Each row is a point. Before rounding, the points of a table are all equally far from one centre. They may lie mostly on one side of it. Where is the centre, to within rounding?
In the rows, zero is written as 128.

Points:
[[124  58]
 [152  70]
 [146  64]
 [123  59]
 [156 111]
 [135 126]
 [115  60]
 [160 101]]
Centre: [126  93]

Points, 8 rows:
[[186 149 154]
 [129 132 199]
 [174 162 185]
 [169 173 185]
 [104 165 115]
 [131 138 201]
 [113 173 194]
 [145 161 104]]
Centre: [135 153 153]

Points (13 x 6):
[[198 124 131  52 160 118]
 [143 137 113 113 158 185]
 [ 95 107  62  97 132 154]
 [200 117 114  92 160 186]
 [161  65 132  29 103 115]
 [174 147 126  26 114 123]
 [156 102 178  76 133 147]
 [128 120 134  91 172 161]
 [146 157  88  85 165 110]
 [140  78 131  28  96 162]
 [169 133 137  81 152  82]
 [158 107 167  87 110 184]
 [150 123 109 104  89 210]]
Centre: [161 105 101  89 111 136]

Points, 15 rows:
[[ 84 116 137 199 109 179 119 193  67]
 [149 110 165 100  96 177 177 167  37]
 [155 135 170 168 174 108 163 151 152]
 [154  95 133 201  89 162 201 159  57]
 [191  87 115 197 130 153  99 131  97]
 [ 77  49 129 168 110 134 122 167  89]
 [177 102 119 115 129  91 176 138  65]
 [109  76 163 152 102 151 164 228  93]
 [155  95 170 174 125  88 123 119  78]
 [114  99 212 141 129 155 168 199 109]
 [ 95  87 187 118 124 150 167  88 140]
 [144 135  99 144 131 148  79 156 179]
 [136  36  96 152 107 138 171 169  84]
 [132  75 123 139 168 162 183 170  54]
 [126  63 126 189  72 130  94 169 113]]
Centre: [132 122 132 144 109 156 148 146 113]

Points:
[[106 179  83 182  87 177 129 163  87 201 122]
 [ 48 137 170 138  81 135 118 117 115 179 133]
 [158 185  34 146 120 159 129 128 161 196 133]
 [143 187  85  77  75 140 161 129 149 171 119]
 [120 153 115 135  67  70 135 146 144 196 180]
 [124 113  66 157 127  81 142 112 120 234 146]
 [114 152  83  96  24  92 150 129 126 136 132]
 [ 81 193 151 163 122 166  99 154 113 108 110]
 [123 161  65 108  97 141 169 190 129 201 142]
 [139  97 104 159  62 110 151  94 170 138 160]
 [ 75 110  54 129 110 163 169 101  57 180 128]
 [142 128  66 148 102 140 191 119 112 214 135]
 [ 84 144 118 107  77 173 169  72 126 125 161]
 [111 137  92 159  81 141 162 154 128 189 209]
 [ 30 109  84 178 112 148  68 130 102 185 142]
 [ 79 100  12 175 130 119 153  69 136 169 129]
 [112 114  57  99 115 188 110 114 102 145 193]
 [ 84  75  79 140  81 163 155 112  86 135 172]]
Centre: [ 94 148  81 142 118 122 123 124 126 145 131]
